Each point is reached from the start by the listed moves, each made 0, 1 or 2 times, or once backwards (-1), plus a little noise. Is the number of moves made odd or even? Then give how often each move was made.

Moves:
(1): [ 2.0  1.9 -0.4 -2.3]
(2): [0.2 2.4 1.4 1.9]
Start: [-1.5  1.0 -1.7 -1.7]
Points:
[ 2.8  7.3 -0.4 -4.6] -> odd (2, 1)
[ 2.2  5.1 -2.5 -6.1] -> even (2, 0)
[-1.0  6.1  1.3  2.1] -> even (0, 2)
[-3.4 -0.7 -1.3  0.6] -> odd (-1, 0)

Moves:
(1): [ 1.3  0.0 -0.4  2.4]
(2): [ 0.9  2.6  0.9 -0.2]
(3): [ 2.4 -2.7  1.2 -0.7]
(4): [-1.4 -0.8  2.5  0.7]
Start: [ 1.1 -0.5 -0.1 -0.5]
Points:
[10.4 -0.5  3.0  2.7] -> even (2, 2, 2, 0)
[0.3 7.2 0.8 0.0] -> odd (0, 2, -1, 0)
[ 5.9 -3.3 -0.3  3.6] -> odd (2, 0, 1, 0)
[ 5.0  0.5 -3.4  3.7] -> odd (2, 0, 0, -1)
[ 3.9  0.2 -3.3  1.1] -> even (1, 0, 0, -1)

Moves:
(1): [ 3.3 -1.5 -1.9 -0.1 -0.3 -2.1  1.3 -0.2  1.8 -0.3]
(2): [ 1.3  2.3  1.1  0.2 -0.5 -0.2  0.1  0.4  0.1  1.6]
(3): [ 1.6 -1.2  1.4  0.5  2.0  2.2  0.3 -0.3 -0.5  0.2]
(4): [ 0.5  0.8  1.0  3.4  1.7 -0.5 -0.9 -1.8  1.6  1.3]
(5): [ 0.1  0.4 -1.4 -1.0  2.4 -0.2 -0.1  1.6  0.3 -0.9]
(6): [ 0.2  0.4 -1.2  0.7  0.4  2.8  0.5  1.3  1.2 -0.3]
(7): [-0.1  0.5 -1.7  1.7 -1.1 -0.2  0.2  0.9 -1.7 -0.3]
(8): [ 1.0 -0.4 -0.5  0.7 -1.2 -0.2 -4.0  1.3 -0.3  1.8]
Start: [-0.9  0.5  0.4 -0.2  1.3 -0.9 -1.6 -0.3  0.7  0.3]
Points:
[-2.7  1.2 -2.7  0.5 -3.1  3.9 -9.3  6.5 -3.8  2.2] -> even (-1, 0, 0, -1, 0, 1, 1, 2)
[  3.2  -3.2 -12.4  -2.6   3.6  -2.1   6.9   5.8   1.2  -7.7] -> even (2, -1, 0, -1, 2, 1, 2, -1)
[ 2.0 -2.5  5.7  1.0  2.6  0.9 -1.4 -3.8 -1.8  1.8] -> even (0, 0, 2, 0, -1, -1, 0, 0)
[ -0.1   6.1   2.8   5.4  -6.9  -2.6 -10.6   2.5  -6.5   8.1] -> odd (-1, 2, 0, 0, -1, -1, 2, 2)
[  1.4   0.7   0.3   4.6   0.6  -1.7 -10.3   0.5   1.7   5.3] -> odd (0, 0, 0, 1, 0, 0, 0, 2)
[ 0.3  2.1 -1.2 -2.0  1.8 -1.7  3.5  2.5 -5.4 -2.2] -> even (0, 1, 1, -1, 1, -1, 2, -1)

Moves:
(1): [ 2.1  0.2  0.4  1.7  2.1  0.5 -0.2 -0.5  0.3  1.1 -0.2]
(2): [-1.7  0.1  0.1 -0.4  1.5 -1.5 -3.1  3.1 -3.6  2.6 -0.3]
(3): [-0.1  3.1  2.9 -1.4  1.3 -1.1 -3.5 -2.1  0.0  0.6  3.4]
(4): [-1.8 -1.6  0.7  1.2  0.9 -0.3  0.2 -0.2 -2.0 -0.1  0.7]
(5): [-0.4 -0.1 -1.6  0.1  1.8 -0.8  0.4  1.4  0.9 -2.0  0.7]
(6): [-1.7  1.3  1.0 -2.0  0.0  1.9  1.2  0.1  0.3  1.2  0.6]
(7): [-0.4  2.9 -0.5  1.3 -2.5  0.4  1.7 -0.2 -1.7  0.0  0.0]
(8): [-2.0 -0.4  4.1 -0.7  0.2 -4.7  1.5  2.3  3.1 -0.4 -1.4]
(9): [-2.4 -0.7  0.8  0.6 -0.4  0.7 -1.0  1.6  3.2  0.0  0.6]
(10): [-3.0  1.4 -1.7 -1.0  2.6 -1.9 -0.3 -1.0  2.9  2.6 -0.5]
(11): [ 0.8 -1.3  0.6 -0.3 -1.2 -1.0  1.2  0.8  0.3  0.6  2.9]
Start: [ 0.9  1.1 -1.4 -2.1  4.9  1.2 -0.8 -0.4  0.3 -0.1 -3.2]
Points:
[ 4.7 -5.3  6.4 -6.1 -0.9 -4.4  2.1  2.5 -1.7 -1.0  0.9] -> even (-1, 0, 0, 0, -1, 0, -1, 1, -1, -1, 2)
[-8.6 -5.8  4.6 -0.3 16.0 -7.3 -7.6 10.1 -1.6  3.4 -2.6] -> odd (1, 2, 0, 2, 1, 0, -1, 1, 1, 0, 0)
[-5.1  6.8  2.5 -7.2  8.3 -0.5 -6.6 -1.7 -1.2  8.7 -0.3] -> odd (0, 1, 1, 0, -1, 1, 0, 0, 0, 1, 0)

Moves:
(1): [-0.2  1.6 -0.9  2.9  1.4  1.8  1.3  1.8  2.2  0.3 -1.6 -1.1  0.5]
(2): [-0.8  2.1 -1.5  3.6  2.4  1.2 -1.6  0.4 -1.0 -0.2 -1.5 -0.2  1.2]
(3): [ 0.6  0.1  0.0  0.0  0.1  0.0 -1.4 -0.8  1.1 -0.1  0.8  1.2  0.7]
(4): [ 0.2  0.1  0.6 -0.3  0.2 -0.6  0.7  0.4 -0.3  0.8  1.0 -1.2  0.6]
(5): [ 2.3  3.1 -2.2 -2.4 -1.1  1.2  0.2  1.0  0.8 -1.0  0.0  0.6  1.1]
(6): [ 2.7  2.3 -1.6  2.8  0.9  1.3 -0.2 -0.1 -1.0 -0.3 -0.5  0.6 -0.1]
(7): [-0.6 -2.2  1.5 -1.8  0.0  1.0  0.1 -1.2 -0.8  1.0  1.9 -2.6 -2.1]
(8): [-1.2 -1.7  1.0  0.8  0.7  2.3  4.2  0.6 -1.4  1.6  0.1 -1.3  2.4]
(9): [-1.7  0.4  0.6 -1.2  0.9 -0.3  2.9 -1.3  0.5  1.0 -0.2 -0.3 -0.5]
(10): [ 0.9 -1.8  1.2 -2.6 -1.9  0.1  1.3  0.3 -0.3  2.7 -1.6  0.0  1.2]
(11): [-0.1 -2.1  0.5 -3.0 -0.3 -0.4  1.3  2.9  0.6  2.3  1.8  1.0 -2.7]
(12): [ 1.4  0.3 -0.5 -0.2  1.5  0.6  1.9  0.6  0.1 -0.5 -0.9 -0.7  1.6]
Start: [ 1.1 -0.7 -2.3 -2.1 -1.6 -1.2 -0.5  1.1  0.7  1.2  0.2 -0.1 -1.6]
Points:
[ 3.3  5.3 -9.3  3.1  8.0  5.3 -1.2 13.3  8.1  0.5 -0.5  0.6  1.4] -> even (2, 2, 2, 0, 1, -1, 0, 0, -1, -1, 2, 2)
[-0.4 -2.0  0.4 -0.2  1.7  6.3  8.5  2.4  3.4 10.9 -3.0 -5.5  4.8] -> odd (2, 1, 2, 1, 0, 0, 1, 1, 1, 2, 0, 0)
[ -4.7  -8.1   1.5   2.5   6.3   8.9  10.5   5.2  -1.1   9.7  -8.2 -11.5
   3.2] -> odd (2, 2, -1, -1, -1, -1, 2, 1, 0, 2, 0, 2)
[ 3.4  3.7 -4.7  0.0 -0.4  5.3  1.4  0.5 -1.0  7.5 -4.3  2.3  6.0] -> odd (0, 2, 2, 0, 1, 1, 0, 1, 1, 2, 0, -1)

Moves:
(1): [-0.7  0.3  0.6 -2.8 -1.4  1.0 -0.4 -0.2  0.3 -1.9  2.3  0.6 -0.7  2.5
 -0.7 -2.5 -0.1  0.4 -1.9 -1.6]
(2): [-1.4  1.0  0.1  1.9 -0.1  1.1 -1.9  1.2  0.2  1.5 -0.1  0.0 -0.5  0.0
 -0.8 -1.8 -1.2  1.3 -1.9 -1.2]
(3): [-0.9  0.7 -1.2  0.7  0.7  0.9  0.0 -0.4  1.3 -1.6 -0.9 -1.3  0.2  0.9
 -1.0  0.2  0.4  0.4  1.5  0.6]
(4): [ 0.8 -2.5  0.5 -0.6 -1.2 -0.9 -1.8  2.7  0.2 -0.5  0.4  0.2 -0.5  0.4
 -0.4  1.9 -0.1 -0.5  0.2 -2.0]
(5): [ 0.5  1.0  0.5 -0.3  0.8 -0.9  1.0 -0.6  1.1 -1.0  1.1  0.9  0.8 -0.2
 -0.6  1.6 -0.9  0.3 -1.1  0.3]
(6): [ 1.4  0.6 -0.3 -0.9 -1.0 -0.9 -0.3  0.4  0.4  1.0 -0.9 -0.1 -0.9 -0.9
  0.2  1.4  2.2  1.6  0.2 -0.9]
(7): [ 0.1  0.5 -1.0 -0.3  0.6 -0.6  0.7  0.6 -1.1  1.0 -1.4 -1.5  0.1  1.0
 -0.6  2.4 -0.3 -1.1  0.5  0.5]
(8): [-0.5  0.7  0.1 -2.3  3.2  0.1 -0.6 -0.1 -1.0 -1.9 -0.9  0.9 -0.3  0.1
  0.9 -0.4 -1.2  1.2  0.0 -0.5]
(9): [ 2.2 -0.7 -1.0 -3.0  4.0 -0.5  0.4  0.4  0.8 -1.4  1.6  1.5  0.4 -1.1
 -2.4 -1.9 -0.1  0.5 -0.1 -0.3]
(10): [ 1.2 -1.2  2.3 -3.1  0.2  4.0  0.7 -0.8  0.1  0.7  0.6 -1.3 -0.5 -0.3
  0.1 -0.6  1.5 -0.1  0.0  1.1]
(11): [ 0.1 -1.7  0.4 -1.1  0.5 -0.6 -1.3  1.5  0.6  0.8  0.4 -0.2  0.4 -1.4
 -0.7  1.0  0.1 -0.9 -1.3  0.3]
(12): [ 1.4  0.7  0.6  0.8 -1.1  0.2  0.2  0.0  0.6 -1.0  0.4 -1.1  1.4  0.6
 -0.2 -2.3  0.5 -0.6  0.9 -0.3]
(13): [ 0.2  0.5 -1.0  0.9  0.5 -0.7  0.0 -0.4 -0.3  1.8 -1.0 -2.4  0.4 -1.0
 -0.6  0.2 -0.1  1.1  0.9  1.6]
(14): [-2.5  1.1 -0.9  1.0  2.4 -2.1 -1.8  0.2  1.3  1.0  2.8  0.8  0.9 -0.5
 -0.6 -2.4 -1.0  0.0  1.0 -1.1]
(15): [ 1.3  0.5  0.3  0.6 -0.6 -1.4 -0.9 -1.0 -0.1  0.0 -0.7 -1.4 -1.1  0.4
  0.3 -0.2  1.4 -0.4  1.6 -0.9]
(16): [-1.2 -0.2 -1.4 -0.7  0.4  0.5 -0.8 -0.3 -0.9 -0.5 -0.2 -0.8  1.3  0.4
 -1.0  1.6 -0.3 -0.5  0.4 -0.7]
(17): [-0.4 -0.5  0.1  0.6  0.2 -0.4  0.9  0.6 -2.4 -1.1  0.4  0.9 -1.5  1.2
  0.1 -0.1  1.5 -0.3 -0.2 -0.1]
(18): [ 0.9 -0.4  0.1  0.0 -1.6 -1.4 -0.8 -0.1  0.2  0.5  0.0  2.1  1.0  0.5
  0.2  0.1  0.6  0.5 -0.4  0.3]
Start: [ 1.9 -1.1  0.1 -0.4 -0.3 -0.9 -0.2 -0.4 -1.9  2.0  0.7  1.3 -0.7 -0.1
  1.7  0.4 -1.8  1.4 -0.7  0.1]
Points:
[-2.3 -4.0 -2.6 -5.0 -0.3  1.8 -7.8  6.5 -3.6 -8.1  7.2  5.6  1.3 12.4
 -8.4 -5.1 -2.0 -0.7 -6.4 -7.6] -> odd (2, 2, 2, 1, 0, -1, 1, 0, 1, 0, 1, 1, -1, 0, 0, 2, 2, 2)
[ 9.4 -5.4  4.4 -8.4  5.0 -3.0 -8.7  8.8  2.5  9.6  2.3  5.6 -1.8 -5.7
 -2.2  3.6  1.6  6.9 -4.0 -3.9] -> even (-1, 2, 0, 2, 1, 2, 1, 1, 1, 2, 1, 0, 0, 1, 0, -1, 0, 2)
[11.5 -5.3 -2.4 -9.7  5.7 -1.4  4.4  3.3 -2.6  7.2  2.5 -4.1 -0.9 -3.0
 -5.8 -1.0 10.4  2.2  4.7  6.8] -> even (0, -1, 1, 0, -1, 2, 2, -1, 2, 2, 1, 1, 2, 1, -1, -1, 2, 1)
[ -3.4  -4.1  -4.7  -6.8  11.9 -13.5  -5.6   4.1  -8.7  -6.2   9.2  11.7
  -1.3   4.7  -0.7  -2.1  -6.8   2.5   1.0  -7.6] -> odd (1, -1, -1, 2, 0, -1, 0, 2, 1, -1, -1, -1, 1, 2, 0, 1, 2, 1)
[ 2.4  2.0 -8.3 -9.3 11.7 -6.5 -0.9 -6.2 -7.7 -5.0  1.9  2.5 -3.3  3.8
 -3.2 -4.7  5.5  5.6  7.2 -2.7] -> even (1, -1, 1, -1, -1, 1, 0, 1, 2, 0, -1, -1, 1, 1, 2, 2, 2, 1)
[ 4.9 -5.1  0.8 -7.9 -2.8  1.3 -0.6  5.4 -1.0  0.2  7.5 -0.4 -0.5  1.0
 -6.8  3.4 -6.1  3.7 -9.5 -3.9] -> even (2, 1, -1, 2, 2, 0, 0, -1, 1, 0, 0, 0, 2, -1, -1, 1, 0, -1)

Moves:
(1): [ 0.2  0.4  1.0  2.6 -1.1  2.0 -0.6 -0.8  1.3  0.8  0.9  0.7 -1.2  1.1
  1.8 -1.1  0.5 -0.3  0.7  1.5 -1.2  2.9  2.0  1.2  1.8]
(2): [ 0.3  0.0  0.1 -1.2  0.4  0.1  0.2  0.1  0.3 -0.1 -0.2 -1.1 -2.7  2.2
 -0.9  0.7  0.6  0.5  0.6  0.1  0.0 -0.3 -1.9  0.1  0.3]
(3): [-3.0 -2.8  2.4  0.2  0.1  1.6 -2.0  2.8 -0.9 -2.9 -1.9 -0.1 -1.8 -1.0
 -0.8 -0.2 -0.4 -1.9  0.6 -0.9 -0.7  0.9  1.8  1.4 -0.4]
(4): [-0.9  0.2 -1.9 -0.9 -0.5  1.3  1.1 -0.3 -0.1  0.7  0.3 -0.3  1.3 -0.3
  1.4 -1.6 -0.6 -0.5  0.0 -0.5 -1.0 -0.5 -1.1 -0.4  0.6]
(5): [-0.4  0.0 -1.7 -0.3  0.7 -2.0 -0.1 -0.1  2.0 -0.4  0.5 -1.9 -0.3 -0.1
 -1.2  1.1  0.9 -0.1  0.7 -0.4 -1.1 -0.4  2.7  1.2  1.3]
(6): [ 4.4  1.9  1.1 -1.4  1.0 -0.5  0.0  1.1  0.3 -2.0  1.5 -0.4 -0.2  0.7
 -0.5 -0.5 -0.3 -1.2  1.6  0.5  3.6 -0.8 -1.1  0.7  0.2]
(7): [-0.4 -1.7 -0.8  1.2 -1.6  0.2  1.9  0.3  0.0 -1.4 -0.1  1.7  0.3  2.2
 -0.3  0.6  0.3  4.7  1.6  1.0  0.7 -0.9 -0.5 -0.5  0.8]
(8): [ 1.1  0.2  0.7 -1.0  0.3 -0.4  0.6 -0.7 -0.1  1.0  1.1 -1.0 -1.7 -0.5
 -0.4 -1.7  0.3 -0.1 -1.5  0.0  1.8 -2.0  1.2  0.8 -0.7]
(9): [-0.9  3.7 -0.7  1.0  2.7 -2.4 -2.9  1.0 -0.6 -1.8 -0.2  0.8 -1.4  2.8
  2.5 -3.5  3.1  1.7  2.2  0.6  3.9  0.4  1.4  0.5  0.6]
(10): [-0.6  3.5 -0.6 -3.0  0.5  0.4 -0.8 -2.6  1.7  0.4  2.8 -1.9 -0.3  1.9
  3.9 -1.2 -1.6  1.2  1.5 -1.1  2.6  0.2  3.4  0.5  1.4]
(11): [-0.2  0.5 -0.1 -1.3  0.4  0.8  1.0 -0.2  0.1  0.2  2.7 -1.1  3.3  0.1
 -0.3 -0.5  2.9 -0.7 -1.3  0.1 -0.8 -0.8 -0.3 -1.5  1.5]
(12): [ 0.7  0.6  0.3  1.9  0.6  2.2 -0.9  0.8  0.1 -0.4  0.3  0.8  0.3 -1.3
 -0.7  1.4  0.4  0.2  0.8  0.2  0.7 -0.6  0.3  1.7 -0.7]
(13): [ 0.0 -0.2  1.4 -0.1  1.1 -0.7  1.9  0.3 -0.9 -0.6  0.4 -1.6  0.0 -1.5
 -0.4  0.1 -0.4  0.7  1.9 -0.3  2.0 -1.9 -0.2  1.3 -0.9]
(14): [ 0.2  1.0 -1.2  0.6 -1.7 -0.9  1.5  0.0  0.1  1.7  0.0 -3.2  0.0  0.0
 -0.5  2.0  1.3  1.8 -0.4 -3.6  0.6  1.1  1.1  1.9  2.6]
(15): [-0.5 -0.2  0.3 -1.0 -1.0 -1.8 -1.9 -0.2 -1.3 -2.4 -1.1  0.8  0.3  1.2
 -0.1  0.0  1.3  0.5  1.9 -0.9 -0.9 -1.9  0.3  0.7 -1.1]
(16): [ 0.3 -0.6 -1.3  3.7 -0.6  0.4 -0.5 -0.1  0.0  0.9 -2.0  0.0 -0.5 -1.0
  2.0  1.8  0.1  1.2 -0.3  2.0 -0.1 -0.4  1.6 -0.4 -0.5]
(17): [-0.6 -1.9 -2.8 -0.3  1.3 -2.1  0.5 -1.5 -2.9  1.3  0.3 -2.2 -3.1  1.4
 -1.1  1.5 -2.7 -0.3 -1.5  0.3 -1.9 -0.4  0.3 -0.9 -1.3]
(18): [-0.4  0.5 -1.6  1.7  0.7 -1.2 -1.6  0.3  0.1 -0.3  0.0  0.0  1.6 -0.3
  1.1  0.4 -1.7 -1.6 -0.7  2.0 -0.9 -0.8 -1.4  1.3 -1.2]
(19): [ 1.5 -0.5 -0.1  0.8  1.0  0.5 -0.4 -1.4  1.0  0.4  0.5 -0.8  2.8 -0.8
 -1.8  0.5  2.2  1.3  1.0  1.1  2.4 -2.3  1.8  0.8  2.1]
(20): [ 1.5 -0.4 -0.9 -2.1  0.0  0.5  1.3 -0.8  1.5 -0.7 -1.1  0.2  0.6  1.8
  0.6  0.1  1.9 -0.8 -1.7  0.0  0.4  1.2  0.8  0.7  0.2]
(21): [ 0.8 -0.4  0.1  3.0  0.6 -2.0  0.0  2.0  0.6  2.5  1.4  1.3 -0.2  1.9
  1.7 -0.9  1.7  0.9 -0.5 -2.2 -0.8 -0.4 -0.8 -0.1  0.8]
(22): [ 2.6  1.2  0.5 -0.4  0.8  1.2  0.6  0.9  0.7  0.2 -0.7 -1.6 -1.5 -0.1
 -0.7  0.8 -1.1  1.2 -0.7  0.0 -1.0  0.0 -1.9  1.4  0.1]
(23): [-2.4 -1.9 -1.7 -3.2  0.6  0.1 -1.1 -1.5 -2.7 -3.0  0.8  1.7 -0.1  0.5
  0.8  2.5  0.7  0.5  2.6  1.0  0.6 -0.1 -0.3 -0.4  2.2]
(24): [-1.8 -2.6 -1.4  2.2 -0.7 -2.4 -0.5 -4.1 -2.1 -0.7  1.9 -0.5  0.2 -1.0
 -0.3 -1.6  1.0  1.1 -1.4 -2.8  0.1 -1.9 -0.7 -1.5 -0.4]
Start: [-1.1 -0.9 -3.0 -2.6  0.9  1.1  0.1 -2.3 -0.5 -2.9  2.6  0.0 -0.1 -1.0
  0.3  0.4 -2.1 -1.1  0.0  2.0  2.0 -0.9  0.3 -3.8 -1.7]
Points:
[  7.9   0.7 -10.0  -6.4   7.8  -8.6   5.9  -3.3   0.3   1.8  12.9 -25.3
  -8.6   5.2  -6.9   2.0   0.3   4.6  -2.3  -9.5   3.2 -12.2   1.8  -4.0
   6.3] -> odd (-1, 2, 1, 1, 2, 2, 0, 0, 0, 1, 2, -1, 0, 1, 0, 1, 2, -1, 1, -1, 1, 2, -1, 1)
[ -1.4  -7.8  -3.1 -15.2  -3.1  -1.0   5.8 -11.1  -6.3 -10.9  15.9  -3.3
   2.3   7.2  -3.8   5.4   8.3  16.1   2.2 -10.5   5.9 -13.5 -12.7  -5.8
   8.0] -> odd (-1, 2, 0, -1, -1, 0, 2, 1, -1, 1, 2, 0, 0, 1, 1, -1, -1, 0, 0, 0, 1, 2, 2, 2)
[ -1.5  -8.1  -2.8  -1.1  -7.6   1.2   3.2 -13.0  -7.9  -9.5   0.9  -2.0
  -9.0  -1.8   3.5   3.4  -9.1   8.1   4.2  -1.2   7.3  -7.1  -1.5  -7.0
  -8.0] -> even (0, 1, 0, 0, -1, 1, 1, 0, -1, 1, -1, 0, 1, 0, 1, 2, 0, -1, -1, 0, -1, 0, 0, 2)
[  4.3  -7.6  -4.4   6.7   3.4   2.7   0.5   3.6  -0.7   4.5  -3.7  -0.4
 -12.0  12.2   3.1  -1.9  -6.0   5.1   1.8   7.9  -4.0  -5.3  -2.6  -2.6
  -2.7] -> even (1, 2, 1, 2, -1, 0, 1, 0, 0, 0, -1, -1, 0, -1, 1, 1, 2, 0, 2, 0, 2, 1, -1, -1)
